Each row is a point. A path goes straight from each point to the next, and from the last back to the first. The post is the endless flat space through its rows: a point in 2 columns, a line in 3, a plane in 4, and so on, so that a path can go around it. How many times does the path go around the post? Going back the other way cancels.

Post, one row:
[[-2.4  2.7]]
Path:
[[ 4.5  7.3]
 [ 0.3 -0.3]
 [ 1.1 -1.9]
 [ 5.0  3.3]
 [ 1.7  5.3]
 [ 0.2  2.2]
 [-1.9 -1.5]
 [-7.4 -3.3]
 [-7.5  7.3]
 [-0.6  8.8]]
Times around: 1

Post:
[[ -3.4  -4.2  -2.5  -3.2  -4.4   4.1  -6.0  -1.6]
 [ -4.8   1.0  -2.0   2.6   5.3 -11.1   8.0  -1.5]
 [ -2.6   2.1  11.6  -4.8   2.3  -8.1  -0.6   3.1]
 [ -5.3  -4.5  -5.0   6.0  -5.0  -5.1   3.1   4.3]
 [ -1.0  -5.0  -0.2   7.6  -3.5   6.1 -10.0  -3.3]
 [ -1.5  -4.4   3.7   1.8  -7.4   3.1  -2.6  -3.4]
 [  0.8  -2.6   3.7   3.3   4.7   2.3   0.6   0.7]]
Path, 7 rows:
[[  2.9  -5.3   2.3  -6.4  -2.4  -1.3   0.8 -10.6]
 [ -5.4  -5.5   1.2  -3.1  -1.4  -5.9  -2.3   3.6]
 [ -9.0  -1.1  -3.1   4.3   2.2   0.8   4.0  -0.2]
 [ -5.2   6.7  -2.0   2.3   2.1  -3.3   1.8  -5.0]
 [ -3.8   0.0   3.8   2.8  -2.5   0.0   0.4   0.4]
 [ -4.7  -1.6   7.7   4.0  -1.0  -7.0   3.7  -0.9]
 [ -2.2  -7.4   1.5   4.1  -2.0  -1.8  -2.1   5.7]]
Times around: 0

Post, 17 rows:
[[ -1.6   2.4  -0.7  -1.8   6.9  -4.5   3.0   1.9   0.4  -1.5  -4.4  -5.3
   -2.6   9.7  -4.5  -0.5  -0.7   0.1]
 [  0.1  -2.0   1.4   0.5   1.3   8.6   8.6  -3.8  -0.5   1.0   5.6   1.6
   -5.0   2.4   1.6   2.9   4.0   1.8]
 [ -0.3   0.1   0.2   0.1  -4.0   4.4   4.7  -9.0  -2.3  -3.1   1.4  -7.9
   -3.1  -0.5  -2.9  -3.0  -0.6   2.6]
 [  1.6  -0.8  -0.2   5.0 -15.0   2.0  -2.3  -4.0   6.0  -1.5   8.6   5.8
    9.8  -0.8   0.1   2.9  -3.6   7.0]
 [ -7.6   3.5   4.4   4.7  -2.7   0.7  12.6  -2.1  -0.1  -0.4   3.1  -3.4
   -5.1   0.0  -2.7  -0.3   2.8   1.5]
 [ -1.9   5.5   4.3   5.9  -7.8  -2.9  -3.7   4.7  -8.5   5.3  -1.1  -1.4
    7.1   0.8   3.6  -5.4   6.2   5.8]
 [ -3.4  -1.2  -5.6   4.2  -3.2  -0.8   7.3  -6.8  -1.3   0.0   3.2   3.7
  -10.4   4.3  -0.8  -0.7  -1.1  -0.7]
 [ -1.5   4.1  -0.2   3.4   8.3  -2.6   6.7  -1.1  -1.2  -1.6  -3.7  -2.1
    1.1   0.4   0.8  -9.5   0.2  -4.4]
 [ -3.0   6.3   1.8   5.3  -5.2   2.0  -6.5   9.0  -6.4  -3.8  -2.3  -1.3
    6.1   1.4  -3.5  -4.6  -0.3  -4.8]
 [ -3.7   1.6  -4.2  -3.2  -0.3   1.3   8.6  -0.3   0.8   4.0  -8.2  -1.7
    0.7   4.0  -3.4  -1.8  -1.9  -5.3]
 [ -2.6   4.7  -0.6  -6.6   6.0  -3.1   0.8   1.8   3.6   1.3  -2.8  -5.9
   -6.0  -4.0  -0.9  -3.5   0.3  -6.0]
 [ -4.5   1.7  -5.4  -1.9   3.7  -2.4   0.4   7.1   0.4  -0.1  -2.0  -4.7
    2.2   2.2  -8.5  -9.6   8.5  -1.6]
 [ -3.5   2.9   4.6   4.9  -8.2  -1.0  -2.7   1.7   1.9   0.6   2.0  -5.1
    5.3   6.1   2.8  -7.7   8.8  -3.8]
 [  4.5  -0.7  -7.9   7.2  -9.9  -2.2  -6.3  -7.2   5.2  -2.0   3.9  -2.0
   13.5  -4.9  -4.3  12.1   1.3  -3.0]
 [  1.3   0.0   3.6   0.8 -11.1  -0.7   1.5 -12.9   0.5   1.3  13.0   5.1
    7.9   0.5  -4.5   5.9   1.7  -1.3]
 [  2.7   0.8  -1.4   7.4  -2.5  -0.9  -7.4  -4.2   7.7   6.2  -3.0  -1.1
    5.7  -1.4 -10.8   1.9  -0.5  -3.2]
 [ -1.6   4.6   3.1  -0.2  -0.7  -4.6  -3.6   4.7  -1.1  -6.7 -11.7  -0.5
    3.3   0.4  -3.4  -5.8  11.7  -3.0]]
Path (10 x 18):
[[  0.2   1.1   1.8   2.8  -3.6   0.9   2.9  -3.2   7.9   1.3   9.0   4.4
    1.0   0.9  -4.1  -1.7   5.8  -2.1]
 [ -1.0   3.5  -4.4   4.5  -1.2  -0.4   3.6  -1.2  -2.5   2.8  -4.8   0.2
    6.2   3.8  -3.8  -3.3   5.1   3.2]
 [ -2.9   4.3  -1.0  -0.1  -2.3   4.4   6.4  -1.3  -2.2  -2.2  -2.4  -3.0
    5.5  -3.5   1.1   0.5  -5.3  -0.4]
 [ -9.6  -2.9  -2.4   9.7  -6.3  -2.1   5.1  -2.5   0.7   0.4   1.6  -3.7
   -3.2  -2.4   6.5  -4.3   1.4  -5.6]
 [  0.1  -1.6   6.5   4.5 -10.5  -2.5   2.0   2.2   2.3  -6.8  -3.4  -5.6
    0.5  -2.3  -0.6   2.3   2.8   1.5]
 [  1.7   2.6  -3.8   3.6  -6.7  -2.6   2.1  -0.5  -0.3  -0.8   1.1   2.3
    3.6  -3.6  -8.2  -6.2  -1.8  -1.5]
 [  0.4   4.6   1.1  -1.2  -9.3  -6.4  -2.1  -2.3   3.6   0.9   1.2   7.2
    0.2  -4.8  -3.1  -1.5   3.2  -1.1]
 [  1.5   0.2   2.4   7.3  -7.3  -1.2  -0.6   6.9   1.2   5.2   0.3  -2.0
    5.5   0.9  -2.7  -2.2  -0.7   3.4]
 [ -0.6  -1.9   3.3   6.0  -7.9   1.2  -0.9   1.9  -2.0  -2.6  -0.9  -2.0
    2.6  -0.3  -1.8  -5.6   2.0  -3.2]
 [  4.5  -0.9  -1.0  -0.6  -7.1   0.2   4.2  -2.3  -1.7   2.5   0.1  -4.0
   -3.4  -2.4  -3.7  -3.0   2.0   3.2]]
Times around: 1

Post:
[[ -7.4  -5.3   0.4  -0.9   7.2  -6.0   0.8   8.4  -2.2  -0.4  -3.3   2.4
  -11.2   2.2   4.6  -1.8   3.0  -8.4]
 [  2.9  -1.8   0.0   4.7  -7.3   2.8   5.0   2.2   2.5  11.5   1.2  -6.9
   -3.0   4.2   0.0  -7.8   3.0  -6.6]
 [  5.7   2.1  -3.9   0.2  -2.8   0.4   5.9  -1.2  -2.3   5.3  -6.3   0.9
    0.4   5.6   3.4  -5.4   2.6  -2.1]
 [ -2.6  -2.9   4.6   0.8  -2.2   5.6  -2.8  -2.3  -5.8  -5.6   3.8   3.8
   -3.8   3.4   2.5   5.8   6.4  -2.0]
 [  5.7  -0.7  -2.7   1.8  -2.7   6.5   1.9   0.1   2.7   5.5  -1.7   6.6
    1.3  -1.9  -4.9  -7.8   2.1  -3.2]
 [  0.7   0.4  -3.8  -1.9  -0.9   6.1  13.4   2.0  -1.3   6.3  -1.6   1.1
    3.9   3.1  -3.0   0.9   5.2  -3.0]
 [ -2.6  -5.3   6.7  -0.5   3.4  -6.9   2.4   1.4   0.3  -6.7  -2.0   0.0
   -1.2   2.5  -1.8  -7.6   0.2  -2.8]
 [  1.4  -1.6  -0.8  -0.6  -4.9  -3.0   4.7   0.8   0.4   9.1  -5.9   2.5
   -0.8  -0.9  -1.4   2.5   2.4   2.2]
 [ -5.4  -4.6   0.8  -3.0   2.9  -7.2  -1.8  16.0   2.8  -7.4  -3.3  -1.7
    0.6   5.2   4.3  -6.8   3.6  -4.5]
 [  6.4   1.8  -1.8  -9.1  -2.2  -1.2   8.5   0.2   4.2   4.7   4.2   2.6
   -0.3  -5.1  -2.1  -2.7   4.5  -0.1]
 [  6.2   0.5   4.7   0.9  -2.0   3.4   8.4   4.9  -0.2   4.5  -2.6   2.3
    0.5  -3.3   4.5  -5.3   0.2   1.0]
 [  7.8   4.3   0.6  -2.6  -0.7   5.6   2.0  -2.6   0.7  13.2  -4.7  -6.6
    2.3  -2.6  -2.3  -5.4   2.7  -1.8]
 [ -1.3  -6.5  -2.7   1.5   0.0   6.3   0.1  -2.0   2.4  -9.0  -0.1   0.3
  -10.3   4.0  -0.7   4.8   6.3   5.2]
 [  1.1 -12.0   3.7  -5.5   1.2  -4.3   0.1   6.4   6.2  -5.4  -4.6   0.4
   -0.5  -1.6   5.6  -3.9   1.3  -8.7]
 [ -0.6  -7.1  -0.2   0.1   5.7  -6.5   1.1   7.1   4.9  -1.6   2.8   1.6
    1.4   2.4   4.6  -3.3  -5.1  -3.9]
 [ -3.8  -0.7   1.4   4.9   6.0  -7.9   2.0   6.2   7.8  -5.5  -2.0   2.2
   -1.7   2.1   4.4   0.1   6.1  -9.2]
 [  1.5  -4.2  -4.1   0.4  -3.7   2.8   1.1  -2.9  -4.7  -7.0   2.5  -3.9
   -2.2 -10.0   1.9   1.9   4.3   0.2]]
Path (18 x 18):
[[ -3.0  -6.5   4.6   0.5   4.3  -5.9   4.1   7.6   1.9   7.6  -2.5  -0.5
   -6.7   0.1   3.5  -0.7   1.4   5.8]
 [ -5.5   0.2  -7.5   4.3   0.4   4.4   3.2   7.7  -7.3   1.9  -1.1  -3.7
    2.7  -2.8   5.4   0.9   4.4   1.5]
 [  1.0  -9.3   3.3   3.2  -7.6  -3.0   0.7   5.3   3.3   4.2  -7.4  -0.5
    0.0  -0.6   2.0  -9.6  -5.3  -0.4]
 [  0.7  -3.9  -2.8   6.0  -2.2  -2.8   8.8   2.0   7.4  -2.1  -2.6   1.9
    0.4  11.0  -5.0  -4.5  -3.4  -2.8]
 [  3.6  -1.7  -3.7  -4.7   0.3  -1.2  -4.3   4.6   1.1   3.9  -3.4  -3.6
   -0.5   0.5   1.2   3.4   2.4  -1.3]
 [  9.6  -3.0  -1.2   2.2  -7.2   3.8  11.2  -6.6   7.7  -3.0   3.8  -1.3
    3.2  -2.2   0.8   0.8   6.6  -7.3]
 [ -1.3  -1.5  -1.8  -0.3   0.7  -1.2   4.6   1.3   9.3  -1.8  -4.1  -1.4
   -1.9  -0.2  -3.3   1.9   0.1  -5.0]
 [ -1.0  -3.7   7.3  -7.0  -3.1   0.7   1.3   5.1   3.3   7.7   4.1   6.5
    0.8   0.2   6.4  -4.5  -0.8  -4.4]
 [ -0.3  -8.2  -0.2   1.6   0.5   4.6   4.5  -3.6  -4.0  -5.6  -6.9  -3.5
   -2.2  -1.5   4.9   0.0   2.7   1.2]
 [ -1.0  -6.7   4.4  -0.7   2.7   0.7   0.8  -3.7   4.8   4.1   1.0   0.8
   -6.9  -2.7  -6.3  -8.2   2.8  -6.4]
 [  3.1  -1.8  -1.1   0.6   3.8  -4.1   2.5   3.1   4.0  -0.2   0.5  -1.4
    5.9  -3.3   3.2  -4.8   6.4   0.4]
 [  3.6  -1.6   8.6   0.7  -4.5   0.7   3.3   6.9  -5.7  -4.4  -1.5  -0.4
    5.8  -2.2   2.3   1.4   8.9 -11.4]
 [  6.3  -1.5  -0.1   1.0   0.8   2.1  -4.4   7.2   0.9  -0.7  -1.5  -0.3
   -3.0   0.1   9.1  -0.6   3.4  -9.6]
 [  5.0  -3.1   6.1  -4.2   5.9  -0.4   1.6   2.0   6.7  -1.4  -3.8  -1.3
   -7.4   0.3  -2.2  -3.5   8.4  -1.7]
 [ -1.7  -6.4  -2.9   5.2  -2.6   6.8   3.8   1.5  -5.1   0.8   2.8   2.1
    8.1  -3.9   4.5  -2.2   3.7  -1.2]
 [ -3.8  -3.2  -0.6  -1.2   0.0  -3.3  -0.4   3.2   1.5   6.0  -6.2   5.5
    0.9   4.0   5.4   3.1   2.4  -4.7]
 [ -4.7  -1.5   1.9   2.2   5.7   1.4   2.7   1.9   3.3  -6.9  -2.4   9.6
    1.7   3.6   0.7  -2.0   1.5   0.3]
 [ -5.3  -1.9   3.4  -3.1   9.5  -8.1   4.1   1.3   2.3  13.7  -1.9   0.2
   -2.7   4.4   1.4   4.2   4.1  -2.2]]
Times around: 0

Post (17 x 18):
[[ -6.0  -0.9   0.2  10.1  -2.3   7.5  -2.7  -3.0  -1.8   0.6   6.6   4.2
   -3.8  -1.1   6.5   0.5  -3.7  -1.6]
 [  4.1   2.9  -1.7   1.2  -3.2  -5.3   2.4   3.5   3.7  -4.9  -4.7  -5.4
    0.6   0.4   1.3  -0.4  -4.6  -2.5]
 [ -0.9  -3.5  -3.6   3.6   0.6   0.7  -4.0  -1.3   3.1   1.3   5.9  -3.5
   -5.2  -4.2   1.3  -2.5   1.5  -4.2]
 [ -4.4  -1.4   2.0   5.4   2.3   2.8  -3.0   4.5  -2.8  -4.2   6.4  -2.8
    0.3   3.9   0.2   1.3   3.3  -0.6]
 [  3.7   2.9   4.9   2.1   0.5  -5.0  -4.3  -1.8   0.9  12.4  -5.5  -5.9
    5.0  -2.1  -8.1   4.1  -5.1   6.5]
 [ -3.4  -4.7   1.7   3.2   2.5   3.8   5.1   7.6   4.7   2.0  -1.8  -2.6
   -4.2   5.4  -0.9   4.1  -1.9  -2.4]
 [ -2.1   3.6  -0.2  -2.6  -3.4   5.0  -4.4  -4.7   4.5  -0.9  -1.7  -1.9
   -3.3  -2.6   0.2  -0.4   2.4  -6.4]
 [ -4.7  -1.5   4.4   1.1  -3.5  -2.8   2.6  -3.6   5.9  -6.9   6.7  -2.3
   -5.6  -0.4   4.5   5.3  -2.5  -4.2]
 [  1.1  -3.7   0.8  -4.5   5.4  -7.3   3.2   3.0   1.7  -5.3  -6.5  -2.2
    1.7   1.1   7.8   3.0  -1.9   0.8]
 [ -1.9  -2.2  -2.7  -5.8  -3.5  -4.9   8.2   6.5   0.6  -4.5  -1.3  -0.2
   -1.5  -2.7  -1.0   4.1  -2.5  -0.8]
 [ 10.7   1.6  -0.1   3.1   3.6  -6.1   2.8  -7.2   4.0   7.1  -0.7   8.2
    5.4   2.8  -4.2   1.9   0.8  -4.1]
 [  4.5   1.6   5.5   4.9   4.3   6.7   0.1  -3.5  -1.3   3.0   9.7   1.4
   -1.9  -3.5  -0.6  -1.8  -2.9  -5.9]
 [  3.6   3.6   2.3   8.7   0.8   6.3  -6.0  -3.6   6.3  -0.4   2.9   4.4
   -4.0  -2.9  -3.4   3.9  -0.3  -0.4]
 [  2.5   0.5  -1.3   7.6  -1.3   7.6   3.7  -3.8   3.0   1.6   4.7  -4.7
   -2.8   0.9   0.8   2.4   2.8   3.4]
 [  3.9  -1.2   6.0  -2.6  -0.4  -5.4   4.6   4.5   6.4   5.0  -9.3  -0.6
    5.7   0.7  -4.1  -5.7  -0.3   5.0]
 [  3.0  -2.3   0.9   3.0   3.8  -1.8   2.5  -0.3   5.8   8.4  -3.2  -1.4
   13.3  -6.0  -5.7  -0.8  -2.7   0.5]
 [  5.1  -4.1  -1.0 -10.7  -0.6  -6.2   1.2   3.6   5.4  -2.7  -5.8  -0.4
    3.2   5.6   0.4   0.3  -8.2   3.0]]
Path, 26 rows:
[[ -8.4 -11.0   0.2  -3.8   1.5  -3.2   0.8  -6.6   9.5   4.2  -3.0  -3.7
    1.2   1.6  -0.9   2.5   1.3   4.3]
 [ -5.5  -0.3   1.1  -1.1  -6.2   0.6   4.9  -3.3   0.7  -9.5  -6.1   3.4
    0.5  -3.8   4.7   1.8   0.7  -2.9]
 [ -1.3  -2.2   4.8  12.2  -0.6  -1.0   6.0   3.4   2.3   0.2   4.0  -4.9
   -1.2  -4.8  -1.0   5.2   3.4   3.1]
 [  1.0   3.3  -2.5   3.7  -8.3   0.1   2.9  -6.2   4.5   8.6   5.8   1.5
    6.9  -1.7   0.9  -6.5   2.7  -7.6]
 [ -1.9  -1.5  -2.2   1.2   5.2   3.3   7.8   9.6   3.7   1.9   1.7  -3.7
   -3.8   1.1   0.3   4.8  -0.4   3.9]
 [  4.8  -2.0  -8.6   4.8   4.2  -3.4   0.9  -2.8   7.4  -2.8   2.4   1.9
   -5.5  -3.5  -0.9  11.9  -3.0  -0.4]
 [  0.9  -6.5   0.0   7.3   2.7   4.3  -1.8  -1.0  14.2  -1.1  -2.8  -5.1
   -6.7   0.6   3.5  -5.8   0.6   2.8]
 [  3.2  -1.0   6.8   1.9   3.3  -3.1   3.4   3.3   2.7 -11.4   3.6  -3.0
    0.5  -7.1  -1.1   3.1  -2.8  -3.5]
 [ -0.4   1.7   2.4   0.4  -3.0   0.9  -6.0  -0.1   4.7   3.2  -9.2  -0.2
   -5.3   1.7   1.1   4.0   0.8  -2.8]
 [  3.4   0.8  -4.0   2.1  -0.5   6.3   5.0   2.7   0.2   7.1  -0.2   5.2
    1.0  -2.5   0.4  -1.6   1.9  -7.6]
 [  7.3  -0.7  -3.5   2.2   8.8  -5.8  -3.3   1.4   7.6   5.5  -0.7  -5.0
    4.6   0.7   0.2  -2.1   2.6   4.1]
 [  7.0   4.6  -0.3  11.8  11.7   3.1  -4.8  -4.8   1.9   2.9   1.7  -1.3
    1.1   2.7  -3.3   1.1   0.0   0.5]
 [  3.2  -6.7  -4.1   3.8  -1.3  -2.1   8.1   1.6   6.8   0.2   3.1   3.5
   -5.0   4.9  -4.3  -1.6   4.9   1.6]
 [  0.9   0.5  -1.9   2.0  -5.1   5.7   1.6  -5.4   6.8  -5.2  -5.3  -2.9
   -3.0  -4.0  -1.2   4.2   7.2   0.7]
 [ -0.4  -0.2   6.2  10.2 -10.1  -2.8  10.3  -2.9   9.4   4.1   1.6   1.7
   -3.5  -4.0   0.5   2.4  -0.9 -12.8]
 [  3.1   1.3   1.7  -3.0  -3.8   3.2   0.4  -0.1   3.3   0.2  -0.1   3.0
    1.9   0.8   3.0   0.2  -3.3   1.3]
 [  2.8   5.3   3.9   3.8  -1.1  -1.5   1.7 -10.6   7.5  -5.1  10.6   1.6
   -7.0   4.9   4.7   7.9  -3.8   0.6]
 [ -0.4   2.8   4.0  -4.2  -2.1  -3.6   3.4  -6.5   7.4  -7.0   1.8  -3.7
   -4.7   4.4   4.8   8.5 -13.2  -2.5]
 [  0.5  -7.5  -6.6   1.6   2.8  -0.1   0.5  -1.6   3.0   0.4   2.7  -5.4
    7.3  -5.5   0.9  -4.2  -3.2  -1.6]
 [  5.0  -3.3  -1.1   5.6   6.9  -1.2   0.6   0.1   3.8   1.8  -8.0  -5.6
    5.6   5.0  -8.9   5.9   9.9   0.4]
 [  3.4  -3.2   2.2   2.0  -2.4  -1.3   7.6  -0.8   0.9  -2.0   1.8   5.5
    0.1  -1.1  -2.5   2.0   2.7  -3.1]
 [  3.3  -2.7   1.8  -3.4  -6.7   6.7   2.6  -5.7   9.9   5.2  -7.4   2.9
    4.4   0.7  -3.9   9.8  -2.4   3.5]
 [ -0.9  -0.1   4.3  -1.4   0.5   4.2 -12.6  -0.7   0.4   1.3   6.3  -9.5
   -1.3  -0.8   2.7  -0.7  -7.3   2.3]
 [ -1.7   1.0  -2.2  -2.1  -4.3  -1.9   2.4   4.3   6.8   6.7  -6.4  -1.6
   -2.2   0.9  -3.0  -1.4  -2.6   6.1]
 [  4.1  -0.5  -0.8   4.1   1.8   1.1   7.6  -5.7   6.0  -1.0   3.6   6.8
   -1.6   4.1   2.9   5.4  -5.2  -3.1]
 [  8.3   0.9  -8.6  -6.3   2.1  -3.5   3.1  -4.1   6.4  -5.3   0.0  -5.1
   -1.8  -1.9   0.8  -0.1   3.9  -1.3]]
Times around: 4

Post, 17 rows:
[[ -2.8   0.8   8.1  -2.8  -4.3   0.7  -0.7   2.3  -4.1   3.4   3.2   1.5
   -4.8   3.2  -3.5  -6.8  -4.2   1.0]
 [ -7.8  -3.2  12.3   0.4   1.9  -1.2   5.8  -0.4  -4.5   2.6   3.9  -0.8
   -2.2  -2.2   3.1  -1.7  -1.1  -0.9]
 [ -1.6  -7.0  -2.5  -7.0  -1.8   3.0   1.7  -4.5   2.0  -1.0  -5.1   1.5
    3.1   1.3  -3.2  -3.5  -5.6  -1.3]
 [  3.8   1.6  -2.5   2.3  -0.4  -4.7   1.5   4.4   7.3  -2.9  -0.5   2.4
    2.8   0.5   2.0  -1.3  -2.7   3.3]
 [  2.9   4.2  -1.3  -0.6  -5.0   2.4  -5.4   3.6  -5.0  -5.3   3.7  -1.9
    4.1   3.6   5.1   3.1  -4.9  -2.1]
 [  0.6   4.9   0.8   6.1  -3.2  -1.1  -4.4   1.3   6.1  -2.7  -0.5  -4.5
    4.2   2.2  -2.5  -0.4  -4.0   2.5]
 [  2.2   8.3   3.2   1.4   4.4  -3.5   1.8   2.0  -0.5  -6.9  -0.6  -1.8
    0.7  -2.6  -1.5  -1.4  -0.8   1.0]
 [  2.9   3.7   1.7   6.9  -1.5   4.2   0.0   1.6   6.7  -7.0  -1.0  -0.9
    4.0   5.2   1.7  -3.2  -4.9   8.3]
 [  7.2  -2.6  -3.6  -1.8   1.4   1.7   0.0 -11.9   4.7  -0.5  -1.1   3.4
    6.3  -7.1  -0.2  -6.0  -5.3   3.0]
 [  2.3  -3.3  -0.1  -4.8  -7.1   0.3   4.1 -10.6   2.7   2.1  -7.0   2.6
    2.7   1.8   0.8   0.4  -3.2  -3.2]
 [ -5.9   0.4   6.2   2.2  -1.8   0.9   2.0  -1.9  -7.1  -0.4   4.3   5.0
   -6.8   6.0   0.3   4.2  -8.0  -0.6]
 [  7.0   2.1  -3.1   2.9  -4.3  -5.7  -6.9  -0.6  -2.0  -9.5   1.1  -1.3
    2.3   0.4  -0.8   1.9   4.0   2.3]
 [ -5.9   3.3   6.9   1.0   5.7   1.8   5.7  -0.2  -1.3   3.5   5.5  -1.6
   -6.7   3.4  -0.3  -1.7   0.1   4.3]
 [  5.0  -5.4  -1.0  -6.3  -1.9   2.3  -1.8  -5.4   6.3  -1.8  -7.7  -2.1
    1.8   0.1   0.8   0.9  -9.0   8.1]
 [  1.5  -2.5   5.3   4.5  -0.3   1.7   8.9   1.5  -3.0   2.3   3.4   0.0
   -5.7  -1.8  -2.1  -1.3  -3.7   0.0]
 [ -0.3  -2.6   7.6   1.0   4.3  -0.3   3.7  -5.5  -3.1   4.8   0.5  -0.8
   -7.6   3.7   2.8  -6.9  -5.5  -7.0]
 [ -6.2   3.1   4.4   5.4  -0.2   1.9   0.2   1.4  -4.3   2.2  -2.4   0.3
   -5.3  -0.8   1.2  -3.3   0.1   2.1]]
Path:
[[ -5.2   1.1   4.2  -5.1   0.5   4.0   6.2   3.5 -12.1   0.1   1.8  -0.9
   -2.9  -4.4   0.5  -4.1   1.9   2.2]
 [  3.9  -3.5  -1.7   5.4  -5.5  -3.7   1.6  -6.0  -7.7   3.4   2.4   6.6
    0.9   2.5  -2.0  -1.8  -1.0  -5.4]
 [  6.3  -1.2   5.3   9.5  -6.8   3.1  -0.1  -4.7   3.3  -1.3  -0.5   2.9
    8.6  -2.0   1.1   0.9   0.6   5.3]
 [  2.3  -0.7   3.5   0.4  -1.9   9.2   3.4   1.9   7.6   0.9   0.6  -3.0
   -3.2   4.0  -1.2  -2.0  -7.5   3.1]
 [ -2.5  13.3   5.4   3.7   4.6  -4.6  -4.8  -3.2   3.8  -3.6  -0.9  -2.5
   -3.7  -2.8   1.7  -3.1   1.7   6.6]
 [-12.5   3.3   4.9   2.5  -2.7   4.2  -6.6  -5.0  -1.6  -1.5  -2.1   1.5
   -4.5   8.5  -2.9  -4.5  -5.8  10.7]
 [  1.7   3.6   3.8   2.1  -3.9  -1.5  -0.4  -1.6  -3.5  -2.4  -1.8   0.1
    6.4   3.2   3.0   1.1  -4.8   2.6]
 [ -0.5  -2.6   6.2  -1.1   3.5   2.2   3.2  11.7   4.6  -0.7   1.1   2.9
    6.6  -0.2  -2.4  -7.1  -1.2  11.1]
 [  2.2  -3.6   1.1   3.6  -2.9   2.0   4.1  -4.3   3.2   1.3  -7.0   6.5
   -7.4   9.7  -2.0   0.0  -5.3  -1.5]
 [ -2.3   5.9  11.1   5.5  -2.1  -6.8   7.4   5.8   4.9  -8.6  -3.6  -1.4
    1.8   0.7  -3.0   4.3  -6.6  -2.7]
 [ -1.8  -2.9  -0.8  -5.3  -2.0  -1.8   1.3  -0.9   3.8   0.4   4.0   5.1
   -0.3  -5.9  -1.8  -2.2 -15.5   2.0]
 [  6.3  -6.4  -2.4  -8.0   1.0   1.5   5.9   3.3  12.6  -0.4   5.4  -0.1
    1.0  -2.9  -3.8   1.2  -7.0   7.1]
 [  0.8  -4.2   7.6   1.6  -2.3   2.0   2.9   4.3   0.8   1.2  -3.6   5.8
   -6.1   8.1   4.7   0.7  -7.5   3.3]
 [  1.3   2.6   5.9   7.8  -4.2   3.0  -2.2   3.8  -5.2   1.8  -7.6  -3.8
   -1.6   2.4  -1.1  -4.3   0.5   1.5]
 [  7.1  -1.4  -0.1   5.5 -10.0   0.0   3.0  -1.2  -2.7  -5.9  -0.6   0.5
   -1.4   2.2  -1.4   4.9  -3.1   8.1]
 [ -3.1  -0.9   1.6   0.8  -3.3   4.4   0.2  -9.4   1.5  -0.5  -6.6   2.5
   -8.0   6.6  -4.2  -5.4  -5.4   9.3]
 [ -1.0  -6.5   2.0  -0.1  -6.6   1.4  -0.5  -7.9   1.3   2.3   2.8  -2.3
  -12.3   4.3  -5.1  -2.9  -2.6   5.4]
 [ -7.8  -2.9   4.4  -3.4   1.9   0.5   2.3  -8.0  -2.3  -1.6  -2.3  -0.2
   -1.7  -1.8  -0.4   1.3  -0.3   6.3]
 [  3.3  -3.9  -7.4   4.6   8.9  -6.2   0.5   3.1   0.2   8.7   1.0  -1.4
   -2.5  -4.4   4.4  -6.9   3.4  -4.3]
 [  3.1  -1.0   6.9  -0.2   0.0  -0.4  -0.1   5.3   3.6  -0.1  -2.4  -5.1
    3.0  -0.2  -5.2   7.9  -7.6   9.6]
 [  5.2  -4.4   1.1  -1.9   6.3   1.7   8.1  -3.7   1.4  -6.3  -5.6   5.3
   -0.2 -13.4  -0.7   0.7   2.1  12.0]
 [ -9.9   4.2   6.4  -1.6   0.7   1.4  -0.8  -4.9   5.1   1.2  -0.1  -0.1
    1.2   1.7  -1.8  -4.7  -3.8  -0.6]
 [ -1.0  -1.4  -1.5  10.5  -9.6  -4.2  -1.9  -0.8   0.2  -5.1  -2.6   4.7
   -8.6   5.5  -1.2   1.7  -5.0   6.2]
 [ -4.4  -1.1   7.7   0.0  -0.5  -7.1   3.7  -1.4  -2.7  -2.2  -8.0  -6.6
    7.0  -5.5  -1.8   0.6  -1.7  -0.1]
 [  0.7  -2.0   7.9   7.0  -5.2  -0.4   0.9  -1.6  -4.1   1.1  -3.8  -1.0
    3.1   5.3   2.3   1.8   0.0  -5.2]
 [ -0.1   1.7  10.1  -9.1   7.3   4.1  -6.0  -6.2  -1.6  -0.9  -5.1  -6.7
   -2.2  -4.2  -1.3  -0.1  -3.7   3.4]
 [  0.7 -10.2   3.8   0.5  -8.0   4.5   0.0  -1.3   6.8   1.3  -1.6  -1.1
    2.2   0.2   0.8  -5.0  -3.0   4.8]
 [ -2.5  -2.8  -2.0  -8.1  -0.3   5.5   7.8   3.0  -4.0  -2.1  -3.4   3.6
   -4.3  -6.3  -5.3  -2.6  -1.1   9.5]]
Times around: 3
